Each row of a before or after table is a point. The points were changed in one or more steps. Then noise was added and the rows were shuffled. The steps act on columns, c1 being the first. What was done? A step turns or swaps two columns, mirrors them in a line or flattens them onto one, adds a multiple of one to another, or multiplies or shifts one. Angles are multiples of 10 degrees, from the lower column toward the higher: turns from -170 to 170, lines from 10 to 170 but not 90. Use the fewest steps. Two steps may share a column if one is a turn and the other turns, adds or multiplies; they go together, in the order done. Otherwise the lowest column goes first.

Before (9 x 3):
[[0.020,0.030,0.009],
[0.002,-0.009,0.027],
[-0.006,0.032,0.059],
[-0.032,-0.055,0.023],
[-0.014,-0.041,-0.038],
[0.007,0.045,0.043],
[-0.040,-0.016,-0.004],
[-0.027,0.039,-0.029],
[-0.059,-0.039,-0.006]]
After (9 x 3):
[[-0.039,-0.039,-0.024],
[-0.027,0.032,0.083],
[-0.023,-0.012,-0.084],
[-0.034,-0.027,-0.123],
[-0.019,-0.006,0.047],
[0.007,0.020,0.053],
[-0.050,0.022,0.084],
[0.018,-0.029,-0.089],
[0.006,0.028,-0.097]]
Steps: turn c1 and c3 by 50 degrees; multiply c3 by 2.5; multiply c2 by 0.7

Before (14 x 4):
[[0.030,-0.020,0.078,-0.034],
[0.069,-0.003,0.055,0.073],
[-0.034,0.011,-0.007,0.016],
[0.004,0.065,-0.062,0.001],
[-0.042,0.025,-0.047,-0.055],
[-0.017,0.024,-0.099,-0.035],
[-0.027,-0.001,0.003,-0.022],
[-0.019,-0.032,0.037,-0.090],
[-0.016,0.047,0.002,-0.049],
[0.015,-0.013,-0.050,-0.001],
[0.038,0.037,-0.006,-0.115],
[-0.020,-0.006,-0.017,-0.042],
[0.066,-0.006,-0.022,-0.004],
[-0.050,-0.001,0.058,-0.065]]
After (14 x 4):
[[-0.032,0.016,-0.022,0.093],
[-0.014,-0.017,0.050,-0.011],
[-0.008,-0.071,-0.070,-0.062],
[0.051,0.014,0.006,0.051],
[0.026,0.047,0.053,0.046],
[0.065,-0.002,0.060,-0.012],
[0.038,-0.039,0.024,0.114],
[-0.016,-0.028,-0.070,0.046],
[0.024,0.016,0.105,0.012],
[0.011,0.031,0.005,-0.020],
[0.000,0.053,-0.045,0.070],
[-0.004,0.025,0.004,0.022],
[-0.004,0.023,0.019,0.044],
[-0.003,-0.068,0.023,-0.001]]
Steps: turn c1 and c2 by -90 degrees; turn c3 and c4 by 170 degrees

Before (14 x 6):
[[0.009,0.013,-0.024,-0.047,-0.013,-0.070],
[0.066,-0.093,-0.007,0.046,0.024,-0.030],
[-0.015,0.009,-0.016,-0.063,-0.003,-0.049],
[0.037,-0.070,0.039,0.041,0.028,0.017],
[0.034,-0.091,0.028,0.065,0.060,0.030],
[0.046,-0.069,0.094,-0.016,0.078,-0.051],
[0.011,0.018,-0.004,0.016,-0.007,-0.047],
[0.001,-0.077,0.032,0.035,0.012,-0.032],
[0.022,-0.041,0.026,0.052,0.027,-0.044],
[0.015,0.041,-0.005,0.022,-0.017,-0.074],
[0.001,0.024,-0.003,-0.054,0.023,-0.048],
[0.028,0.014,-0.053,-0.014,-0.024,-0.060],
[0.020,0.019,0.023,-0.030,-0.065,-0.047],
[0.072,-0.040,0.041,0.038,0.033,0.006]]
After (14 x 6):
[[0.021,-0.043,0.040,0.039,0.031,-0.023],
[0.073,0.015,-0.055,-0.016,-0.054,-0.026],
[0.120,0.020,0.013,-0.030,-0.074,0.015],
[0.020,0.023,-0.011,0.015,-0.037,-0.023],
[-0.021,-0.078,0.030,0.039,-0.011,-0.036],
[0.041,0.043,-0.005,0.024,-0.070,-0.036],
[-0.055,-0.089,0.038,0.066,0.067,-0.035],
[-0.004,-0.066,0.043,0.041,0.030,-0.015],
[-0.072,-0.075,0.091,-0.016,0.006,-0.088],
[0.032,0.010,-0.025,-0.047,-0.063,-0.040],
[-0.031,0.020,0.001,-0.048,-0.026,-0.050],
[0.030,-0.089,-0.009,0.047,-0.002,-0.037],
[-0.007,0.015,-0.015,-0.068,-0.046,-0.023],
[-0.017,-0.041,0.025,0.052,-0.014,-0.052]]
Steps: add -1.5 times c5 to c1; turn c5 and c6 by -50 degrees

Before (12 x 8):
[[-0.047,-0.075,0.000,0.018,-0.037,0.004,-0.024,0.042],
[-0.034,-0.062,0.082,0.029,-0.046,-0.023,-0.024,0.026],
[-0.059,0.029,0.000,0.026,-0.055,0.000,-0.062,0.027],
[-0.018,0.059,-0.016,0.028,-0.017,0.094,0.019,0.044],
[0.044,-0.018,-0.042,-0.044,-0.014,0.019,0.032,-0.041],
[-0.015,0.079,-0.043,-0.048,0.030,0.032,-0.015,0.061],
[0.030,-0.023,-0.029,-0.027,0.034,0.001,0.091,-0.043],
[-0.092,-0.049,0.041,0.039,-0.042,-0.052,0.008,0.018],
[0.043,-0.028,-0.027,-0.012,0.050,0.048,0.041,-0.023],
[-0.064,-0.026,0.065,-0.016,-0.034,0.046,0.025,0.007],
[0.044,-0.024,0.000,-0.008,0.052,-0.013,0.051,-0.059],
[-0.062,0.046,-0.018,-0.013,0.037,0.073,-0.007,-0.015]]
After (12 x 8):
[[-0.067,-0.035,0.065,-0.060,-0.027,0.050,0.053,0.010],
[0.044,-0.035,-0.031,0.019,0.052,0.052,0.004,-0.026],
[0.042,-0.036,0.001,0.026,0.054,-0.016,0.016,-0.067],
[-0.063,0.022,-0.002,-0.015,-0.057,0.002,-0.029,0.030],
[0.027,-0.031,-0.032,-0.004,0.034,-0.002,0.068,-0.048],
[-0.087,-0.056,0.042,-0.021,-0.042,-0.049,0.036,0.020],
[-0.064,0.037,-0.017,-0.059,0.041,0.073,-0.028,-0.016],
[0.044,-0.027,-0.042,-0.018,-0.017,0.019,0.035,-0.041],
[-0.016,0.069,-0.044,-0.062,0.026,0.039,-0.043,0.062],
[-0.031,-0.075,0.088,0.002,-0.047,-0.026,0.016,0.031],
[-0.021,0.049,-0.018,0.017,-0.020,0.093,0.031,0.045],
[-0.042,-0.084,-0.003,-0.017,-0.037,0.005,0.005,0.039]]
Steps: add 0.7 times c1 to c4; shift c2 by -0.010; add -0.7 times c5 to c7

Before (13 x 9):
[[0.057,-0.034,-0.054,0.064,-0.013,0.006,0.034,-0.004,0.065],
[-0.042,-0.062,0.055,-0.045,0.046,-0.030,0.007,-0.036,-0.006],
[0.012,0.022,-0.069,0.004,-0.049,0.026,-0.011,-0.017,-0.031],
[-0.006,-0.030,0.042,-0.058,0.027,-0.015,0.063,-0.020,-0.063],
[0.004,0.008,-0.041,0.032,0.002,0.015,0.020,0.098,0.064],
[-0.081,-0.039,0.021,0.012,0.079,-0.004,-0.003,-0.033,-0.010],
[0.047,-0.015,0.009,0.070,-0.001,0.051,0.048,0.097,0.052],
[-0.050,-0.025,0.013,0.039,-0.021,-0.015,0.015,0.027,-0.092],
[-0.037,0.018,0.016,0.023,0.015,0.040,-0.019,-0.028,-0.022],
[-0.015,0.060,-0.035,0.033,-0.029,-0.023,0.043,0.025,-0.092],
[-0.056,-0.024,0.063,0.023,-0.032,-0.035,0.047,-0.030,0.031],
[0.014,0.054,0.014,0.039,0.019,-0.048,-0.021,0.031,-0.041],
[0.010,-0.059,-0.006,0.062,-0.058,0.044,-0.002,0.107,0.024]]
After (13 x 9):
[[-0.079,-0.012,0.065,0.030,-0.035,-0.001,-0.054,-0.032,0.120],
[0.017,0.065,0.016,0.017,0.019,0.049,-0.015,0.026,-0.023],
[0.003,0.022,-0.040,0.031,0.000,-0.027,-0.003,0.095,0.076],
[-0.021,0.069,-0.036,0.009,-0.030,-0.007,-0.047,0.029,-0.018],
[-0.107,-0.029,0.024,0.023,0.082,0.004,-0.004,-0.031,-0.010],
[0.016,0.024,-0.070,-0.003,-0.045,-0.010,0.028,-0.018,-0.072],
[-0.064,-0.009,0.014,0.045,-0.017,0.001,-0.023,0.025,-0.062],
[-0.049,0.023,0.017,0.021,0.015,-0.021,0.038,-0.024,-0.085],
[0.076,-0.011,-0.057,0.067,-0.015,-0.022,-0.023,-0.003,0.097],
[-0.054,-0.074,0.057,-0.023,0.042,0.018,-0.022,-0.035,0.031],
[0.063,0.008,0.013,0.072,-0.001,-0.073,-0.006,0.098,0.061],
[0.014,-0.033,-0.005,0.075,-0.062,-0.034,0.033,0.105,-0.019],
[-0.007,-0.046,0.044,-0.044,0.023,-0.033,-0.054,-0.023,0.025]]
Steps: multiply c1 by 1.3; turn c2 and c4 by -20 degrees; turn c6 and c7 by 140 degrees; add -1.5 times c7 to c9

Before (13 x 11):
[[-0.023,-0.007,-0.008,0.037,-0.002,-0.049,0.058,-0.017,0.055,-0.050,0.013],
[-0.041,0.035,-0.013,0.007,-0.078,0.019,0.077,0.005,-0.050,0.029,-0.049],
[-0.019,-0.074,-0.006,-0.069,0.003,-0.012,0.068,-0.057,-0.033,-0.061,0.007],
[0.033,0.020,-0.098,0.018,0.014,0.018,-0.041,0.026,-0.014,-0.042,0.016],
[-0.058,0.040,-0.026,-0.053,-0.063,0.017,-0.042,-0.079,-0.041,0.032,0.038],
[-0.007,-0.045,-0.054,0.034,-0.056,-0.004,0.047,-0.042,-0.038,0.002,0.054],
[0.039,0.039,-0.026,-0.039,-0.088,0.026,-0.028,-0.004,-0.042,-0.024,-0.037],
[0.006,-0.004,0.010,-0.049,-0.023,-0.013,0.036,0.041,-0.034,0.016,0.023],
[-0.078,0.002,-0.023,0.030,-0.003,0.003,-0.021,0.022,0.049,-0.046,0.021],
[-0.076,0.029,-0.078,-0.044,-0.053,-0.004,-0.035,-0.028,0.030,0.023,0.037],
[-0.043,-0.044,-0.067,0.027,-0.087,0.057,0.055,-0.034,0.064,0.037,-0.033],
[-0.071,-0.029,-0.025,0.026,-0.051,-0.051,-0.001,-0.041,0.027,-0.031,-0.025],
[-0.022,0.037,0.004,0.023,-0.025,-0.028,-0.024,0.005,0.042,0.033,-0.047]]
After (13 x 11):
[[-0.012,-0.042,-0.040,0.108,-0.047,-0.029,0.036,0.057,-0.026,0.026,0.024],
[-0.025,-0.004,-0.003,0.041,-0.038,0.040,0.093,0.021,0.004,-0.073,0.007],
[0.011,-0.009,-0.004,-0.041,-0.024,-0.017,0.021,-0.038,-0.017,0.039,0.007],
[0.037,0.020,-0.100,-0.003,0.024,-0.005,-0.012,0.002,-0.034,-0.024,0.011],
[-0.079,0.035,-0.001,-0.108,-0.039,-0.048,-0.067,0.084,-0.017,0.056,0.022],
[-0.059,0.048,-0.015,-0.048,-0.044,-0.067,0.061,0.003,-0.018,0.049,-0.017],
[-0.100,0.004,-0.028,0.032,-0.007,0.002,0.009,-0.021,0.001,-0.066,0.009],
[-0.090,-0.022,-0.010,0.065,-0.074,0.006,0.019,0.051,0.008,-0.043,-0.004],
[-0.101,0.031,-0.067,-0.090,-0.045,-0.032,-0.052,0.051,0.041,-0.006,0.021],
[-0.025,0.035,0.000,-0.033,-0.035,0.011,-0.042,-0.008,0.051,-0.007,-0.019],
[0.062,0.032,-0.021,-0.097,-0.054,-0.078,-0.013,0.018,-0.046,0.008,-0.018],
[-0.051,-0.041,-0.049,0.091,-0.025,-0.094,0.023,0.062,0.076,-0.017,-0.020],
[-0.024,-0.072,0.011,0.035,0.000,0.001,0.103,0.057,-0.069,-0.027,0.001]]
Steps: multiply c1 by 1.3; add -1.5 times c2 to c4; mirror c3 and c8 in the line at 170 degrees; mirror c5 and c6 in the line at 20 degrees; add -0.7 times c10 to c7; turn c9 and c10 by -40 degrees; multiply c11 by 0.4

Before (11 x 12):
[[0.001,-0.012,0.005,-0.001,0.047,0.078,0.016,-0.017,0.034,0.045,-0.016,0.032],
[0.005,-0.026,0.062,-0.073,-0.015,-0.002,-0.072,-0.006,0.006,0.063,-0.024,0.049],
[0.015,0.005,0.071,-0.068,0.050,-0.030,0.000,0.023,0.009,0.043,-0.062,0.034],
[-0.071,-0.030,-0.008,0.032,-0.022,0.024,0.017,-0.024,-0.030,-0.023,0.033,-0.068],
[0.040,0.007,0.030,0.003,0.018,-0.021,-0.038,0.016,0.005,0.085,-0.069,0.047],
[-0.030,0.060,0.057,0.013,0.003,0.084,-0.001,-0.004,0.003,0.042,-0.035,0.034],
[-0.094,0.000,-0.037,0.010,0.006,0.072,0.025,0.022,-0.027,0.025,-0.009,0.016],
[0.003,-0.028,-0.020,-0.042,-0.020,-0.031,0.033,-0.048,-0.108,-0.021,0.061,0.000],
[-0.007,-0.043,-0.004,-0.053,-0.048,-0.030,0.015,-0.074,-0.054,-0.025,-0.036,0.018],
[-0.109,0.010,-0.036,0.030,0.003,-0.013,0.040,-0.062,-0.013,0.001,0.059,-0.009],
[-0.044,-0.030,-0.020,-0.019,-0.067,-0.017,0.080,-0.035,-0.035,0.019,0.048,-0.024]]
After (11 x 12):
[[-0.014,-0.021,0.037,-0.105,-0.029,-0.011,-0.031,-0.048,-0.103,0.036,0.044,0.027],
[-0.008,0.050,-0.055,-0.170,0.005,-0.005,-0.112,0.022,0.029,0.033,-0.030,-0.020],
[0.001,-0.015,-0.094,-0.183,-0.026,0.000,0.037,-0.004,0.035,0.052,0.003,0.003],
[-0.034,-0.066,0.066,-0.049,-0.031,-0.028,-0.122,-0.035,-0.020,0.033,0.024,0.015],
[0.039,0.047,0.006,-0.003,-0.010,0.033,-0.038,-0.016,0.053,0.022,0.001,0.000],
[0.024,0.002,-0.044,0.033,0.060,0.020,-0.089,-0.002,0.024,0.035,-0.012,-0.008],
[-0.021,0.005,0.045,0.026,0.001,-0.015,0.013,0.023,-0.011,0.036,0.001,-0.002],
[-0.019,-0.046,0.012,-0.132,-0.041,-0.014,-0.021,-0.075,-0.058,0.005,-0.020,-0.010],
[0.013,0.018,-0.046,0.006,0.006,0.013,0.026,0.015,0.049,0.070,-0.031,-0.019],
[-0.029,-0.022,0.016,0.079,-0.029,-0.024,-0.018,-0.024,-0.037,-0.006,-0.006,-0.004],
[-0.069,0.003,0.052,0.074,0.011,-0.061,-0.020,-0.062,-0.011,0.008,0.040,0.024]]
Steps: flatten c1 and c6 onto the line at 40 degrees; swap c2 and c5; turn c3 and c7 by -140 degrees; multiply c7 by 2.5; multiply c4 by 2.5; turn c9 and c10 by -30 degrees; flatten c11 and c12 onto the line at 30 degrees
